Every row gives one point. Two turns around zero, p and q, are shown by what they do to some points. Write where each new point lands after one turn and then the other. Backwards means that the second turn is done in reverse. Each puzzle has new turns, and all numbers are rounded.

Turn p:
[-3.1,  2.1] => [-3.6,  0.9]
[-0.2, -2.0] => [ 0.5, -1.9]
[ 3.3, -0.1] => [3.1, 1.1]
Turn q:
[ 3.7, -1.5] => [ 0.6, -3.9]
[0.6, 3.7] => [3.5, 1.4]
[-0.5, -1.4] => [-1.5, -0.3]
[-2.4,  1.8] => [0.3, 3.0]
[-1.3, -2.6] => [-2.9, -0.2]
Where do these land?
q, then p: [ 4.0, -0.9] => [ 2.6, -3.2]
q, then p: [-2.7, -0.9] => [-2.7,  1.0]
p, then q: [-1.3,  1.8] => [0.1, 2.2]

Turn p:
[-3.0, -3.1, -3.5,  3.3] => [-2.6, -3.4, -2.6,  4.1]
[1.4, 3.2, 1.2, 2.6] => [-1.9,  3.2,  2.5,  0.6]
[-0.1,  2.0,  2.0, -2.9] => [ 0.7,  1.0,  0.6, -3.8]
[ 0.3, -1.3, -2.1, -1.2] => [ 1.3, -0.5, -2.3,  0.6]
[ 1.4, -0.9,  2.4, -1.8] => [ 2.5, -0.4,  1.7, -1.5]
Turn q:
[0.4, 2.7, 3.3, 1.2] => [2.0, 0.1, 2.3, 3.3]
[ 1.3, -1.6,  1.4,  0.7] => [ 1.6, -0.7, -1.7,  0.7]
[ 0.2,  1.0, -6.7,  0.2] => [-5.4,  3.5, -1.2, -1.8]
[-1.5, -1.3,  2.5,  1.5] => [ 0.8, -3.1,  0.0,  1.4]
[-0.4, -0.7, -0.6, -3.6] => [ 0.8,  0.4,  0.7, -3.6]
Where do these land?
p, then q: [ 0.5,  1.9, -0.7, -0.9] => [-0.5,  1.5,  1.6, -0.4]
p, then q: [ 1.1,  1.2, -2.6, -0.5] => [-2.1,  2.1,  0.6,  0.6]
p, then q: [-4.1,  0.5, -2.4, -1.2] => [-3.2, -0.8, -0.3, -3.6]
q, then p: [-1.3,  1.7,  3.3,  1.8] => [ 0.1, -1.1,  3.4,  2.4]
p, then q: [ 1.7, -1.1,  6.6, -0.4] => [ 6.8, -1.2,  0.1,  0.5]
p, then q: [-0.2, -2.7, -1.9,  2.3] => [-2.0, -1.5, -2.6,  1.9]
p, then q: [ 2.3, -1.5, -2.4, -1.2] => [-1.0,  2.8, -2.0,  1.3]

Turn p:
[ 1.3,  5.2,  3.1, -1.2,  0.3,  3.2,  2.8, -1.1] => [ 0.4,  5.2,  5.5, -0.5, -0.2,  0.0, -0.5, -1.1]
[ 4.9, -0.1,  3.3, -0.2,  0.3, -3.4, -0.8,  2.3] => [ 1.8, -3.4,  3.4, -3.4,  1.2, -2.7, -0.1,  2.4]
[-1.6, -0.5, -4.0,  0.6,  2.5, -0.2, -2.1,  0.5] => [ 0.7,  0.6, -5.1, -0.4,  0.8,  0.5, -1.5, -0.1]
[-1.2, -0.8, -2.1,  6.4,  2.2, -1.6, -3.7,  2.2] => [ 0.3, -1.2, -4.8,  1.9,  5.6, -1.2, -1.6,  3.2]
[-3.1, -2.5, -1.4,  0.4,  1.4, -0.1,  1.6, -0.6] => [-2.5, -0.1, -2.9,  0.1,  0.7,  1.3,  1.6, -1.8]
[-1.5,  2.6,  2.1, -2.4, -2.0, -1.0,  0.1,  0.3] => [-2.2,  1.2,  2.1, -0.2, -3.0, -1.6, -1.0,  1.0]
[ 1.2,  0.3, -0.5, -1.0, -2.1, -0.3,  1.4,  2.0] => [ 0.7,  0.0,  0.9, -0.7, -1.7,  0.5,  1.8,  2.2]
[-2.0, -3.3,  0.0, -3.3, -1.1,  3.3,  0.3,  0.0] => [-1.7, -1.2, -0.1,  0.3, -2.8,  4.8, -0.2, -1.7]
[ 2.0, -0.9, -0.4,  0.7, -1.5,  0.2,  0.5, -5.6] => [ 2.5, -1.0,  1.0,  3.1, -0.6, -1.5,  1.5, -4.1]
Turn q:
[-1.7,  2.8, -1.8, -3.0, -1.4,  1.6, -3.8,  3.0] => [-6.2,  1.5, -1.6, -0.4,  1.6,  1.0, -2.1,  0.2]
[ 2.1, -2.5, -2.2,  1.3, -3.7,  0.9,  1.6, -1.6] => [ 2.8, -1.9, -3.3, -2.8, -2.1,  1.3, -0.5,  0.6]
[ 2.0,  0.9, -2.9,  1.0,  3.5, -2.9, -0.1,  2.1] => [ 0.8,  2.3,  0.6, -1.0,  3.0, -2.4,  1.4,  3.9]
[-1.4,  1.8,  0.0,  2.7, -1.4,  0.6, -0.4,  0.7] => [-0.1,  0.6, -1.6,  2.7, -0.1,  2.0, -0.4,  1.1]
[-2.2,  0.9, -1.0, -1.7,  3.2,  1.8,  1.9, -0.2] => [-0.9,  0.5,  0.4,  0.0,  2.9,  0.2,  3.1, -2.7]
[ 3.1,  0.1,  0.0, -0.9,  1.7, -0.5, -3.4, -2.9] => [ 1.6,  1.8,  1.8, -2.0,  1.2, -1.6, -4.0, -0.9]
[ 1.3,  1.9, -1.0,  0.1,  2.7,  2.0,  2.2, -1.6] => [ 2.0,  2.7,  0.4, -1.2,  1.8,  1.2,  2.1, -1.8]
[-2.8, -1.7,  3.4, -2.5,  2.5, -5.9,  3.9, -3.7] => [ 2.0, -1.4,  2.3,  2.7, -2.1, -7.1,  3.4, -3.6]
[ 1.2, -1.6,  4.1,  4.0, -0.9,  2.2,  1.0, -0.4] => [ 3.2, -1.7,  2.4,  1.7, -2.5,  3.9, -0.4,  0.4]
[ 0.4, -1.7,  2.9, -0.4, -4.4, -0.4,  0.6,  1.8] => [-1.4, -2.4,  0.2,  0.1, -5.0,  0.9, -0.5,  1.1]
[-2.0, -1.0, -1.5, -0.5, -1.7,  0.6, -3.5,  2.8] => [-3.7, -2.1, -1.5,  0.2,  1.4,  0.6, -2.2,  1.8]
Where do these land?
p, then q: [-5.1, -3.2, -1.4,  1.7,  0.1, -0.7,  3.4, -1.3] => [ 1.9, -1.2, -4.3,  2.0,  2.6,  0.3,  3.9, -2.3]
q, then p: [ 0.9, -4.3,  1.6,  1.9, -0.3,  0.8, -0.4, -1.3] => [ 1.6, -4.3,  1.6,  0.0,  0.3,  1.9, -0.3, -0.4]
p, then q backwards: [-0.7, -3.0, -0.5, -4.0,  0.0, -2.4, -0.6, -0.1] => [-0.1, -2.9,  0.0, -2.6, -3.8,  0.7,  1.2, -0.2]
q, then p: [2.6, 4.2, 0.0, 1.6, 2.2, 2.7, 2.8, 1.3] => [ 0.9,  5.6,  3.8, -0.9,  0.4,  1.3,  0.1,  0.3]
q, then p: [-2.6,  0.9,  2.0, -0.8,  3.7, -2.3, -2.5,  3.8] => [-5.3,  0.1,  0.0, -0.6,  4.3, -1.7, -0.6,  1.2]
q, then p: [ 1.4, -1.4,  2.1, -4.0, -1.9,  3.0, -2.1,  1.0] => [-3.1, -1.3,  0.6,  2.0, -3.4,  1.7, -3.0, -1.9]
p, then q: [ 2.2,  3.9,  0.8,  2.6,  0.8, -1.5, -0.5, -1.1] => [ 0.7,  3.0,  2.7,  1.0, -0.3, -3.0, -0.3,  2.3]
q, then p backwards: [-2.0, -0.2, -1.4, -0.8, -0.6,  0.6,  1.0, -3.2] => [-0.1, -1.5, -1.9,  0.1,  1.8, -0.8, -0.3, -2.9]
q, then p: [ 0.4,  0.7, -4.2,  2.2, -0.1, -2.3, -2.9, -2.0] => [ 3.3,  0.0, -3.5, -2.5,  0.9, -1.7, -2.1,  1.8]
q, then p: [ 2.8,  2.3,  1.0, -0.4, -3.9,  2.0,  1.8,  2.8] => [-0.7,  2.9,  1.4,  2.3, -3.8,  3.0,  0.1,  2.3]

Turn p:
[-1.0,  4.2,  2.4, -1.3,  0.9,  1.4,  1.9,  0.3, -0.7] => [-0.9, -1.3, -2.6,  3.4, -0.4,  1.3,  2.5,  0.3,  2.0]
[ 2.6,  1.5,  1.9, -0.7, -0.3, -2.8, -1.0,  0.9,  2.4] => [ 2.2,  2.3, -0.3, -0.5,  1.5, -2.0,  3.1, -0.2,  1.6]
[-2.5, -1.6, -0.9, -5.0,  4.7, -1.4,  0.6, -1.5, -0.4] => [-0.3, -6.9, -0.1, -2.6,  0.7, -1.1,  0.2, -1.3,  2.0]
[ 3.4, -4.0,  1.6,  0.7, -2.7, -1.8,  2.6, -0.4, -3.0] => [ 4.1,  1.3,  1.6, -0.8,  2.6,  4.2, -0.7, -2.0, -2.6]
[ 2.9,  1.5, -4.1,  2.0, -2.0, -2.3, -3.1,  1.9, -2.9] => [-2.1,  3.2,  1.9,  0.4,  5.4, -1.7, -1.2,  2.2, -2.5]
[-0.8, -1.2,  0.0, -4.1,  4.1,  1.9,  0.9,  1.3,  0.1] => [ 0.0, -4.3, -1.3,  0.2,  0.1, -1.0, -1.8, -2.6,  3.3]
[-2.2,  0.7,  0.8,  1.9, -3.1, -0.6, -1.1,  2.1,  0.3] => [-1.0,  2.6,  3.2,  1.4, -1.3,  0.7,  0.9,  1.5,  0.6]
[ 0.6, -0.9,  0.7,  4.3, -2.4,  0.3,  3.8, -1.6,  5.8] => [ 5.1,  2.6, -0.6,  0.8, -5.6, -1.0,  0.6,  1.4, -3.0]
[-0.9, -1.0, -1.1,  2.9,  1.3,  1.8, -2.5, -1.0, -2.1] => [-3.9,  0.6,  0.1, -0.9, -0.7,  0.1, -1.7, -1.3, -2.5]
[-2.2,  0.8, -1.2, -0.6, -0.5,  3.6, -2.1, -1.9,  0.5] => [-3.1, -0.1, -1.8, -1.3, -2.4,  0.5, -1.8,  1.9,  1.2]
Turn q:
[-8.1,  1.5, -1.8, -0.3,  1.3, -1.2, -1.0,  0.5, -1.0] => [-2.3,  5.1, -0.1,  5.0,  2.4, -1.7, -1.8, -2.3,  1.7]
[ 2.1, -0.7, -2.8, -0.5, -0.8, -0.1, -1.3,  1.3, -0.5] => [-1.1, -2.0, -0.3, -0.2, -0.9, -0.2, -1.1, -1.1, -3.0]
[ 0.3,  1.4, -0.9,  1.5, -1.0,  0.2, -1.3, -2.5,  1.1] => [ 0.9, -0.1,  2.1, -1.6,  1.3,  0.5, -0.5, -2.3,  0.3]
[ 2.0,  1.5,  1.4,  2.5,  0.1, -0.9, -1.9,  1.8,  0.5] => [ 1.2,  1.0,  1.0, -1.2, -1.1,  3.3, -1.5,  0.8, -1.6]
[ 1.5,  1.1,  1.0,  0.0, -0.7,  1.7, -1.9, -0.9, -3.0] => [ 1.4, -0.5, -2.0, -2.1,  2.4,  0.4, -1.8,  0.5, -1.0]
[ 2.1, -2.7,  0.6,  0.3, -0.5, -1.8, 12.8,  0.6, -0.3] => [ 4.3, -4.9,  2.1,  5.3, -2.7, -3.6,  7.1,  5.7,  1.2]
[ 2.2, -0.6,  1.1, -0.5,  4.0, -1.5, -1.5, -1.9,  1.1] => [-1.9, -1.8,  1.1, -1.8, -1.1,  1.7, -2.2,  1.5,  3.0]
[-0.2, -4.2,  0.7,  0.2, -1.1, -0.5, -0.8,  0.1,  0.6] => [-3.1, -0.4, -0.2, -0.7,  0.6,  1.1,  2.8,  0.7, -0.8]
[ 0.4,  0.2, -0.2, -0.7, -0.4,  5.2, -1.3,  1.0,  0.8] => [ 1.2, -0.2, -4.1, -1.5, -0.8,  0.8,  0.6, -3.1, -0.1]
[-2.4,  2.3,  0.7, -2.6, -0.9, -1.3, -1.9,  0.0,  0.8] => [-1.0,  3.8,  0.3, -1.2, -0.2, -2.3, -1.6, -0.6,  0.3]
Where do these land?
q, then p: [-2.3, -0.5,  0.8,  2.0,  0.0,  1.2,  5.7,  0.7,  0.3] => [ 3.7,  1.8, -0.9,  3.2, -1.0, -1.1,  0.1, -0.7, -3.7]
q, then p: [-3.1,  1.9,  4.1, -0.7,  1.1, -2.4, -4.8, -0.9,  1.4] => [-3.2, -0.2, -2.3,  1.4, -1.1, -2.2,  2.8,  2.4,  5.1]
q, then p: [ 2.4,  4.8, -0.3,  3.6,  1.6,  0.2, -3.6, -0.5,  1.2] => [-2.2,  3.3, -4.4, -3.2,  0.6,  1.3, -1.0, -1.0,  3.0]
p, then q: [-6.3, -1.4,  0.2, -3.4,  2.7,  1.2, -0.3, -4.1,  2.3] => [-4.6,  0.5, -1.2, -1.3, -0.6, -3.5,  6.4, -0.9, -2.4]
q, then p: [ 3.9, -1.4,  0.1,  0.2,  0.2,  2.0,  2.5,  1.7,  0.7] => [ 2.9,  0.7,  1.2,  0.1,  0.9,  2.0, -3.8,  0.2, -0.7]
p, then q backwards: [ 1.8,  1.4,  0.0,  2.1, -1.4,  1.1,  2.1,  1.0, -0.1] => [-1.8,  1.1, -0.1,  1.3, -0.1,  0.0,  0.8,  3.0, -1.6]
p, then q backwards: [ 3.9, -0.7,  0.8, -1.9,  1.2, -3.0, -0.1, -0.1, -5.5] => [-1.2, -1.5, -0.8,  3.9, -2.6,  2.5, -2.5, -3.7, -2.8]
q, then p: [-0.7, -1.1,  1.3,  1.5,  0.1, -0.8,  0.5, -4.8, -0.5] => [ 1.6, -1.8, -1.0,  0.1, -2.0, -2.0,  1.0, -3.3,  1.7]
q, then p: [-0.8, -2.2, -2.2,  0.4,  0.4,  3.3, -2.2,  2.0,  2.1] => [-1.1, -1.7, -1.3, -1.3, -2.1,  2.1, -2.0,  3.1, -2.3]
q, then p: [ 0.7,  0.6, -0.2, -2.2, -1.6,  3.0, -2.7,  1.2, -1.6] => [-1.7, -2.2, -0.3, -1.7,  3.1, -0.6, -1.5,  2.2, -0.5]
p, then q backwards: [ 2.3, -0.4, -0.9, -1.7, -1.4, -1.3,  1.6,  1.9,  1.3] => [-0.5,  2.9,  1.0,  1.0, -0.1,  0.3,  2.0, -1.5, -1.9]
q, then p: [-1.9, -1.0, -3.6,  0.2, -2.9, -4.6,  1.5,  1.9, -1.7] => [-2.3,  0.0,  2.9,  2.1,  0.6,  2.6,  3.8, -2.5, -3.2]
